Rows are points. Each copy is the shape, with its points in the same order, turned, moved and blurred by noise. Say if it was mirrored as well.

Shape (5 x 2):
[[183,-110],
[-45,247],
[71,36],
[-287,30],
[252,-52]]
Copy 1 (5 x 2):
[[211,-131],
[-215,-93],
[23,-91],
[-125,226],
[178,-234]]
Copy 1 is: mirrored
Copy 2 (5 x 2):
[[235,-28],
[-181,68],
[62,1],
[-195,-282],
[239,72]]
Copy 2 is: only turned

Shape (9 x 4):
[[-156,-421,-77,-160],
[-59,-110,218,82],
[-37,-132,-142,260],
[127,77,138,161],
[264,-296,26,-196],
[309,-1,276,-152],
[-186,-35,-41,13],
[-80,-167,-29,-69],
[189,86,-82,144]]
Copy 1 (9 x 4):
[[-228,-272,142,-264],
[151,14,178,1],
[-164,-161,122,211],
[160,16,-52,212],
[15,-283,-220,-184],
[345,-26,-272,-114],
[-154,85,140,-8],
[-129,-95,57,-112],
[-22,15,-153,224]]
Copy 1 is: only turned
Copy 2 (9 x 4):
[[-443,60,36,38],
[-23,-156,173,60],
[-13,265,245,10],
[222,-65,126,-45],
[-239,-36,-90,-286],
[67,-297,-115,-244],
[-60,88,47,202],
[-170,38,-18,69],
[213,129,33,-116]]
Copy 2 is: mirrored

Shape (12 x 8):
[[-167,181,-171,237,222,15,-78,91],
[-110,-54,-254,177,-90,112,-98,49],
[-191,-157,-89,223,189,234,-1,32],
[205,-209,133,-82,-160,-116,-27,-162],
[-38,8,-240,-124,241,241,-211,117],
[276,-171,331,-84,-140,-137,-109,-148],
[8,4,-117,116,80,168,-230,238],
[-4,-183,94,-124,-12,-234,-294,-166],
[-188,97,-163,115,-2,197,-59,-23],
[-93,-126,133,-223,-48,-185,-99,155],
[-146,136,-90,27,81,293,-80,29],
[52,-187,305,-14,-192,-3,-282,-124]]
Copy 1 (12 x 8):
[[-193,131,-3,382,128,246,-35,-78],
[-134,78,-183,141,-126,306,-83,23],
[-83,-89,-223,347,-3,302,169,27],
[239,-192,-190,-102,-5,-97,-157,44],
[101,224,-46,116,85,393,180,-23],
[379,-264,-78,-25,56,-131,-231,29],
[89,183,-27,287,-9,334,-29,148],
[186,-182,-84,-123,286,158,-221,-24],
[-150,28,-45,212,-114,268,25,-91],
[48,-127,88,-129,249,69,-43,226],
[-43,70,52,229,-92,272,121,-94],
[284,-357,-5,10,-47,136,-261,92]]
Copy 1 is: only turned
Copy 2 (12 x 8):
[[2,216,224,45,334,-73,57,-70],
[70,89,46,268,251,105,-14,129],
[-95,24,104,12,328,254,138,36],
[135,-298,62,18,-277,62,-31,73],
[215,144,62,-166,399,129,-169,89],
[119,-293,140,-70,-410,72,-67,113],
[83,171,135,5,231,37,-106,254],
[0,-235,130,-17,-80,-3,-371,-38],
[54,205,55,97,220,180,35,-29],
[-41,-1,-133,-147,-122,-78,-199,92],
[131,251,84,-28,172,269,54,-6],
[-35,-120,202,-29,-320,225,-251,156]]
Copy 2 is: only turned
Copy 3 (12 x 8):
[[70,394,-71,173,147,-75,-19,2],
[260,83,-133,180,81,-28,47,-189],
[18,121,-201,266,46,165,-103,-74],
[53,-350,198,-75,1,-109,-47,-60],
[67,205,-267,-145,237,69,-144,-199],
[-45,-392,307,-153,90,-54,19,54],
[189,136,-182,-14,255,83,57,-8],
[-78,-251,185,8,337,-179,-72,-154],
[87,221,-80,128,21,23,65,-226],
[-144,-208,-111,-64,224,-269,112,-28],
[4,248,-130,-1,40,114,65,-201],
[-60,-335,218,5,215,76,158,-100]]
Copy 3 is: mirrored
Copy 4 (12 x 8):
[[-282,-10,90,7,267,-314,27,46],
[-269,-236,15,-77,99,-148,235,-87],
[-201,-65,285,51,257,-60,201,-50],
[235,-202,-186,124,-109,166,126,16],
[-148,-261,239,-204,146,-205,-102,-145],
[246,-235,-172,186,-208,202,34,148],
[-173,-272,201,-6,-20,-286,72,15],
[120,-382,-200,73,146,82,-78,103],
[-354,-30,68,-63,136,-65,86,-51],
[118,-287,-29,-210,84,41,43,284],
[-347,-46,209,-94,38,-73,-17,-33],
[-19,-365,-35,185,-106,251,45,166]]
Copy 4 is: mirrored

Shape (14 x 11):
[[96,-9,74,168,-220,-87,151,132,-143,105,-41],
[-95,-180,-25,-62,-248,14,124,20,112,-346,-271],
[-115,-352,108,-81,126,353,-9,-55,-276,-291,-252],
[-101,-121,-109,-373,-4,212,-21,-36,197,102,-123],
[83,197,-91,117,-298,-103,-26,100,-150,-165,-19],
[187,-137,-73,126,63,22,4,-168,80,-164,123],
[-15,139,24,-235,-30,49,75,-37,-49,-58,-28],
[-175,96,-277,-94,-328,-247,-98,-263,128,-8,0],
[-41,57,-161,144,-128,48,-49,138,88,-50,167],
[139,105,217,105,207,133,-336,-56,79,52,-11],
[-25,-178,-135,33,195,308,58,-149,50,-94,-37],
[-176,-203,-109,29,44,-126,341,277,58,-125,-148],
[44,293,-60,41,59,6,263,-312,154,176,-152],
[-58,-54,316,155,-241,155,136,9,-291,-134,173]]
Copy 1 (14 x 11):
[[62,14,102,73,-224,59,284,127,-89,70,-185],
[-359,-97,-63,-19,186,179,232,86,-179,-137,-225],
[-377,199,242,63,202,354,-187,118,-92,-61,56],
[-93,-105,-168,-338,212,87,-166,170,7,60,-70],
[50,15,13,-67,-229,87,361,-1,-276,-218,-80],
[37,-204,-15,202,39,62,6,-77,-26,-139,118],
[-112,2,-37,-274,-70,59,108,17,-2,-14,70],
[134,-80,-331,-216,125,71,259,-271,-228,-18,-196],
[88,-8,-180,38,-90,-108,78,119,-258,-136,-18],
[77,14,-19,8,-284,74,-294,-54,165,-285,-54],
[-40,31,-10,85,271,63,-135,121,42,-101,136],
[-283,-35,129,63,162,-254,214,190,-143,67,-195],
[147,20,-145,-148,88,-33,277,-38,389,-73,-20],
[-177,214,-33,215,-329,239,183,114,-134,103,113]]
Copy 1 is: only turned
Copy 2 (14 x 11):
[[-10,37,111,-158,-94,78,131,169,-109,-116,166],
[55,-5,22,-219,-344,157,4,-244,32,-212,-234],
[13,-338,89,37,74,447,-97,-292,-257,-152,-313],
[-241,-1,-193,-174,24,339,18,-223,200,162,-110],
[-57,54,41,-17,-383,-10,-12,56,-177,-122,195],
[194,133,-161,76,-31,74,207,-122,-191,5,-41],
[-78,43,-106,-123,-13,210,-90,-193,-37,-12,91],
[-320,252,-100,-114,-212,-230,117,-255,0,45,-32],
[-39,-64,-158,127,-175,56,197,0,69,-80,181],
[160,58,70,359,72,152,-103,-152,4,274,89],
[3,16,-94,158,67,369,152,-304,-74,-129,-134],
[43,-29,-105,-269,2,146,62,127,109,-502,-238],
[-108,559,85,13,111,197,41,-239,22,-149,104],
[57,-271,225,-80,-4,173,175,-180,-215,-192,338]]
Copy 2 is: only turned
Copy 3 (14 x 11):
[[-5,205,-18,-86,-164,-113,110,-54,-119,-56,-10],
[170,192,-16,-18,103,3,108,-29,360,60,-227],
[158,-147,-59,-39,523,190,216,62,-43,26,-204],
[85,33,-88,-101,237,-12,-144,194,292,159,272],
[-110,133,-135,-3,-286,75,56,-110,8,89,-122],
[380,-141,27,-6,-113,44,46,-173,56,133,107],
[-136,-19,-49,-96,23,3,25,35,138,256,115],
[11,67,-148,52,-152,-9,-415,-178,369,-2,26],
[89,100,-19,-30,-307,187,23,133,117,16,75],
[107,-129,127,171,-76,69,-204,247,-305,255,72],
[308,-65,71,60,209,229,99,19,70,80,197],
[9,109,104,116,17,-105,362,117,317,-167,23],
[-69,195,209,176,48,-60,-128,-226,47,239,409],
[-79,-75,190,-337,-52,113,141,-96,-179,-56,-211]]
Copy 3 is: mirrored
Copy 4 (14 x 11):
[[-141,-67,127,259,36,-44,227,-89,-104,25,-106],
[-341,10,13,203,-98,106,-100,213,175,-234,-333],
[-149,-135,-138,150,85,117,-255,-218,-5,-666,-264],
[-70,-316,-275,-177,-64,183,-133,91,209,-125,-105],
[-74,55,66,342,-174,78,129,217,-223,-16,-43],
[172,213,-35,74,-72,79,-20,-151,118,-135,-160],
[-178,-85,-44,-84,-148,151,-22,63,-103,-171,24],
[-193,169,-317,182,-163,111,-93,251,31,241,10],
[88,36,66,248,-81,308,142,32,79,11,13],
[279,-34,104,-74,5,247,-238,-227,-192,60,-198],
[84,64,-243,-33,63,234,-5,-124,172,-314,-228],
[-215,-76,82,162,302,90,182,210,251,-271,-108],
[-133,164,-193,-292,75,150,183,40,-205,143,-208],
[-288,27,163,269,-109,151,88,-379,-139,-175,-30]]
Copy 4 is: only turned

Shape (16 x 12):
[[81,-260,-134,310,94,219,207,-34,219,108,-208,72],
[49,176,-110,173,-268,7,94,-309,31,228,-188,35],
[178,214,224,90,77,182,163,148,239,-107,-131,-173],
[-220,115,163,239,55,296,-105,81,136,28,-77,45],
[-125,149,54,-40,-75,-80,-207,-204,-88,307,-122,23],
[98,14,-71,-42,52,-213,-36,154,192,378,-199,222],
[-154,159,127,189,207,12,148,-21,-43,-5,44,-124],
[130,-176,-119,-90,70,-126,43,-344,-46,26,4,51],
[-231,-280,224,113,135,142,-31,-222,0,135,228,317],
[197,-53,-140,29,-92,-195,157,-46,-95,-15,178,-147],
[-306,-181,101,112,-223,246,133,18,-21,265,182,-121],
[63,4,5,-40,107,123,236,-135,29,-68,-221,288],
[-196,215,-202,-94,91,-55,108,-39,328,64,-54,70],
[-249,-267,-262,261,-74,-199,-113,115,-17,-88,102,-32],
[112,151,-285,-122,70,-125,-295,166,-98,309,123,3],
[-135,-198,162,-163,175,-57,196,174,0,50,189,-191]]
Copy 1 (16 x 12):
[[-113,81,116,22,-60,-122,73,-84,358,-427,97,-86],
[-211,189,53,22,62,118,331,-121,131,-6,-197,-73],
[61,87,-9,-125,-89,-308,32,410,169,8,-58,-143],
[122,299,43,38,230,-116,-151,138,193,-80,21,81],
[75,94,148,-80,114,106,126,-193,56,256,-175,163],
[21,-124,383,36,-21,-147,224,-129,345,195,100,32],
[216,33,-164,-151,108,-60,-87,13,116,-1,37,-200],
[11,-172,-59,-155,-165,32,270,-225,-37,-130,47,117],
[341,266,15,-56,130,102,177,-160,125,-226,353,261],
[106,-143,-129,57,-328,88,156,-109,10,3,-14,-161],
[132,501,-33,-7,-167,192,-90,-158,202,-15,170,-44],
[-135,-55,-160,-95,96,-136,272,60,233,-109,173,127],
[-54,59,34,67,105,-368,163,-193,-65,129,138,-75],
[81,-110,54,300,-77,164,-244,-243,-50,-147,193,-75],
[261,-142,154,205,-185,-161,75,-317,169,279,-207,147],
[235,26,-81,-181,-276,-68,-97,-59,82,112,367,-46]]
Copy 1 is: only turned
Copy 2 (16 x 12):
[[312,26,-348,-93,-28,48,277,190,215,-334,66,-119],
[81,90,-370,-115,-163,-6,145,48,-126,-65,-349,-243],
[-28,-84,-133,337,3,44,166,154,-183,-236,161,74],
[7,-79,-38,19,84,325,312,2,-1,-156,-58,76],
[-51,-81,-39,-178,4,-68,117,-151,-54,148,-392,-69],
[226,56,-245,33,166,-276,60,-121,140,-74,-385,134],
[-64,-116,-79,-63,151,31,149,324,-129,31,8,35],
[116,146,-110,-285,-78,-242,-90,-51,-9,41,18,-201],
[156,-40,-165,-340,108,323,82,-134,179,214,110,64],
[-91,153,-124,-10,-8,-189,-213,261,81,0,11,-152],
[-2,-50,-92,-18,-22,400,186,147,319,242,-27,-232],
[336,44,-168,-127,-213,-47,78,75,-112,-50,25,163],
[265,352,-34,55,206,7,237,57,-114,-37,-167,-8],
[-239,303,6,-295,131,-26,166,188,387,-146,-41,-43],
[40,11,162,-38,196,-132,-224,12,170,-105,-468,-98],
[25,-45,77,117,121,-129,65,191,223,271,217,7]]
Copy 2 is: only turned
Copy 3 (16 x 12):
[[68,117,336,189,95,289,71,146,124,-71,-219,269],
[2,-47,-70,174,140,-169,126,245,-175,-123,-312,169],
[23,74,391,129,-144,-54,256,-26,18,-34,-4,-205],
[157,7,16,195,84,253,237,122,-16,9,138,-163],
[-34,-62,-223,102,314,-218,109,166,-85,186,-5,55],
[-210,144,93,209,19,-130,-84,316,61,312,27,226],
[144,95,83,140,163,2,-85,-67,61,-45,-29,-246],
[-142,-97,43,-163,231,-65,-112,-91,59,58,-251,255],
[-151,121,-215,-8,313,384,-19,-132,69,-69,131,135],
[65,-59,98,-59,-52,-302,-191,-97,121,-129,-97,196],
[190,-27,-112,360,187,58,99,-173,52,-222,209,256],
[-237,-41,267,76,147,177,-78,42,-188,12,-174,19],
[-63,-86,-27,297,-140,31,-38,0,1,282,-208,-24],
[200,-266,-101,94,42,64,-252,170,393,-39,63,187],
[212,24,-62,-77,-20,-298,-137,153,-36,399,175,232],
[-12,4,173,217,113,-79,-149,-371,263,53,225,61]]
Copy 3 is: mirrored

Shape (17 x 12):
[[-83,23,-257,-91,131,-340,152,281,489,-8,-15,121],
[2,-63,110,-189,32,83,-281,103,-91,219,119,154],
[-84,209,-569,-245,112,135,-169,-234,129,-35,182,-201],
[-12,13,285,-86,-244,49,13,-344,95,28,142,-95],
[2,-330,63,216,47,70,-13,-53,104,-200,169,40],
[45,-67,44,14,49,-532,165,-20,-77,19,-171,-8],
[254,-163,-50,73,128,-62,-275,-56,8,-19,-61,-166],
[117,-214,58,-28,-158,36,29,-33,48,-157,-159,183],
[154,-46,-120,-194,75,171,4,-116,160,-88,-31,-8],
[-161,114,-72,-54,78,27,42,-203,50,328,82,40],
[273,117,80,6,-73,-75,43,17,213,-1,121,144],
[-130,263,-8,42,-377,-32,256,146,171,121,-57,-228],
[148,-182,-143,-35,-41,229,137,103,-21,-158,55,-193],
[46,380,-29,-211,-115,64,285,-175,13,-66,82,124],
[73,-161,-50,-40,-31,-54,269,-40,134,-260,-103,-200],
[122,521,119,84,249,-147,65,177,-42,-130,-50,-99],
[-126,18,118,104,177,61,38,-110,-202,11,2,77]]
Copy 1 (17 x 12):
[[-69,-33,334,70,361,236,-304,166,176,-52,32,172],
[-81,10,-51,-238,34,145,182,-93,-70,166,-362,41],
[-112,427,441,-78,152,-216,140,-148,-42,-230,4,-164],
[-68,39,-204,-306,-181,-330,-142,-87,-92,5,-66,246],
[-196,180,-208,-142,-46,79,-111,-159,140,275,249,136],
[281,-336,12,-244,312,-20,-125,34,152,103,184,79],
[55,100,33,-337,-22,79,-78,-70,-109,246,172,-231],
[-159,-157,-207,-173,-52,94,-30,98,39,32,193,48],
[-211,3,188,-121,-145,2,34,-94,46,-27,100,-43],
[170,73,81,-236,10,32,71,-247,64,-191,-192,159],
[6,-50,132,-128,-124,17,-79,143,-104,181,38,273],
[235,78,-49,70,-59,-216,-229,314,224,-146,-178,119],
[-164,149,13,-146,-172,-58,42,67,325,156,171,-150],
[19,-99,129,113,-66,-282,213,-2,80,-167,-38,270],
[-140,-100,50,-108,-22,-129,-252,27,319,66,316,-65],
[402,-182,185,276,-43,-90,-11,-33,-66,292,-31,-76],
[135,-53,-164,-47,23,39,76,-324,68,78,17,21]]
Copy 1 is: only turned
Copy 2 (17 x 12):
[[-222,-673,-1,155,-215,34,61,-51,63,-28,127,296],
[108,-27,167,-225,-197,146,-4,126,-35,-264,-104,-24],
[23,-31,-327,28,-388,-221,-275,-429,-109,-64,-5,77],
[3,137,-308,126,49,222,237,68,-53,-141,-138,-125],
[86,-228,-27,213,20,16,-5,182,168,-46,14,-366],
[-214,-298,113,-25,357,30,237,-108,6,-121,200,73],
[-58,-192,146,78,85,16,-212,-78,-180,-195,-93,-251],
[-160,-163,36,87,83,-158,118,212,111,-94,-250,-127],
[-97,-186,-138,-22,-139,-75,-7,-102,-40,-2,-277,-122],
[0,38,-17,-32,-220,183,135,-280,150,-150,30,32],
[-39,-300,-122,68,79,230,-39,36,112,-163,-241,82],
[-53,16,-1,349,63,173,174,-51,-17,167,-79,421],
[187,-179,-4,120,19,-194,-40,2,-52,208,-230,-79],
[-74,-13,-374,-141,32,57,75,-131,173,111,-203,286],
[-81,-262,-137,207,162,-152,152,-28,-74,228,-68,-101],
[-240,-143,3,-175,206,341,-290,-72,18,282,58,234],
[-59,70,60,-158,20,90,18,-8,204,38,95,-165]]
Copy 2 is: mirrored
Copy 3 (17 x 12):
[[-257,-414,-43,60,-266,-222,-414,-80,42,60,3,113],
[-24,81,110,-118,26,224,82,-231,126,327,81,76],
[14,-185,127,240,-160,-146,-123,-222,24,360,-357,-543],
[-351,173,154,110,227,10,253,-44,-58,-52,-165,-168],
[-130,65,-198,-209,222,-7,-139,-70,125,-60,-325,45],
[-4,-219,290,-206,51,-313,-67,-2,-125,-238,34,122],
[126,-178,-21,-169,329,-184,64,-121,-19,203,-195,-19],
[-69,151,-108,-24,100,-11,-91,-90,-256,33,-150,169],
[-119,3,-106,-12,82,-63,-97,-153,-176,273,-103,-223],
[-153,-114,78,57,-178,19,138,-374,80,25,-45,-244],
[-210,127,-77,98,69,-267,-80,-90,37,130,64,47],
[-127,-174,-14,535,16,17,-16,-42,-44,-278,181,-130],
[24,-4,-182,58,302,71,-324,-142,-45,29,-114,-205],
[-219,265,65,260,-154,-169,-66,-63,-116,-8,82,-359],
[-170,-154,-65,-9,189,-122,-252,-4,-264,-155,-176,-215],
[91,-25,-105,-30,-63,-308,-16,266,197,59,311,-288],
[32,85,-26,-206,-62,50,131,-84,37,-119,-27,-176]]
Copy 3 is: mirrored

Shape (16 x 12):
[[-217,116,193,-155,-87,-41,12,-105,-209,-27,119,-325],
[-267,192,-88,-78,253,-34,-18,-9,-85,64,61,-340],
[198,-1,225,314,49,137,251,226,-209,-289,-187,-218],
[-57,-268,11,-173,139,60,-198,-136,-130,-77,85,-57],
[-14,-192,-128,-309,-99,117,-199,-225,-138,-189,-162,92],
[-366,79,-33,-39,26,-188,-3,-173,47,-86,58,-247],
[6,-286,-121,-242,82,-43,190,-11,-135,-210,39,-164],
[-123,177,-41,-163,-42,13,-46,80,60,-59,144,-219],
[19,-365,64,-190,-58,41,-134,-88,35,-2,21,43],
[134,-17,211,83,73,339,371,-58,-80,-110,-86,-70],
[319,106,146,244,-15,82,241,-119,-97,-128,69,-13],
[27,-100,99,266,13,125,315,84,-257,-125,-122,-11],
[-119,-163,162,-353,118,-70,-107,-55,-62,-241,-74,204],
[-294,40,-56,-38,-43,91,53,-2,87,-20,139,-287],
[87,86,122,132,27,-34,355,194,-231,73,-203,-135],
[-220,-275,-101,-303,59,-4,-91,66,-316,-188,113,205]]
Copy 1 (16 x 12):
[[-316,71,-93,32,50,137,168,72,-230,-58,-285,-64],
[-299,-97,31,-38,240,-37,301,195,-94,129,-96,-19],
[99,-82,198,23,213,471,22,134,-36,-374,135,170],
[-43,181,-180,78,-67,148,145,88,75,124,108,-259],
[85,404,-40,180,-264,-40,135,157,105,15,-62,-164],
[-167,-38,-39,-117,-14,31,376,38,-94,207,-242,40],
[-116,49,-134,142,-229,280,177,291,80,57,114,94],
[-311,58,61,-68,65,72,-45,134,-63,195,-184,75],
[48,162,-92,61,-321,125,-1,3,-49,99,119,-211],
[3,23,17,190,77,160,-68,-41,-143,-299,245,281],
[175,-53,-168,-23,165,197,-108,5,-9,-257,-6,252],
[26,-45,35,-110,13,258,130,91,-17,-396,216,186],
[-93,214,-40,203,-243,129,179,-148,271,82,-26,-148],
[-255,29,60,-124,-8,75,122,143,-242,175,-73,121],
[-100,-256,93,35,53,153,24,166,72,-420,-60,109],
[-259,366,-133,-9,-230,142,176,76,276,-15,78,-222]]
Copy 1 is: only turned
Copy 2 (16 x 12):
[[-310,-89,-107,18,-179,-210,-287,-9,-106,90,312,-220],
[-243,-163,-232,-133,-28,167,-238,-143,-219,-44,386,-175],
[209,75,-260,306,204,-135,-149,5,261,-64,175,-73],
[-276,122,-83,-210,-192,-13,-145,-333,53,62,-7,-120],
[-186,333,75,-185,-187,-113,139,-285,-58,253,67,-56],
[-286,-140,19,-232,96,-85,-274,-77,-240,45,268,-152],
[-134,43,-199,-75,-80,-266,-63,-414,-78,-70,101,79],
[-191,-64,-240,-186,-95,-31,-109,93,-229,21,207,-48],
[-292,44,-34,-191,-166,-110,10,-236,111,155,-155,28],
[-92,130,-89,163,36,-105,-77,-20,326,-107,317,202],
[155,32,36,70,-89,-113,-95,86,254,-246,186,38],
[16,144,-29,326,151,-78,-176,-107,148,-110,111,46],
[-439,249,-76,-211,12,-211,137,-197,24,0,-27,-222],
[-260,-83,-181,-155,3,5,-298,23,-191,99,245,80],
[-18,-144,-134,399,105,-20,9,-29,49,-148,215,-43],
[-402,371,-138,-47,-127,-122,-90,-349,-215,-55,-156,-117]]
Copy 2 is: only turned
Copy 3 (16 x 12):
[[-71,-169,-110,-81,156,-60,-270,23,-247,200,166,123],
[-199,-158,-71,-136,5,-135,-119,-170,-178,324,-97,-37],
[-76,-80,41,335,33,-126,129,92,293,108,367,-163],
[-40,-140,2,-188,-297,50,49,138,-176,20,29,192],
[-117,115,260,-196,-208,237,-47,-16,-256,-84,188,303],
[-159,-74,-133,25,-76,-164,-249,-243,-308,141,-27,97],
[-160,-90,46,-181,-381,-74,-149,-29,19,3,299,70],
[-57,67,-146,-92,-47,44,-229,-37,-140,213,6,-151],
[63,103,-9,-176,-276,19,57,149,-222,-179,79,130],
[31,113,-37,65,78,-139,144,65,365,73,222,183],
[270,-18,74,173,80,-39,-61,-14,285,0,102,-63],
[-68,-121,-44,120,7,-118,182,-113,230,-118,299,-32],
[-370,29,26,-95,-210,141,-123,174,-113,-251,-62,265],
[-53,80,-263,-93,-44,-120,-164,-175,-221,242,115,-10],
[-153,-56,39,15,209,-288,14,-61,197,-79,278,-236],
[-274,-200,-85,-315,-318,267,-24,-43,-75,-226,119,117]]
Copy 3 is: only turned
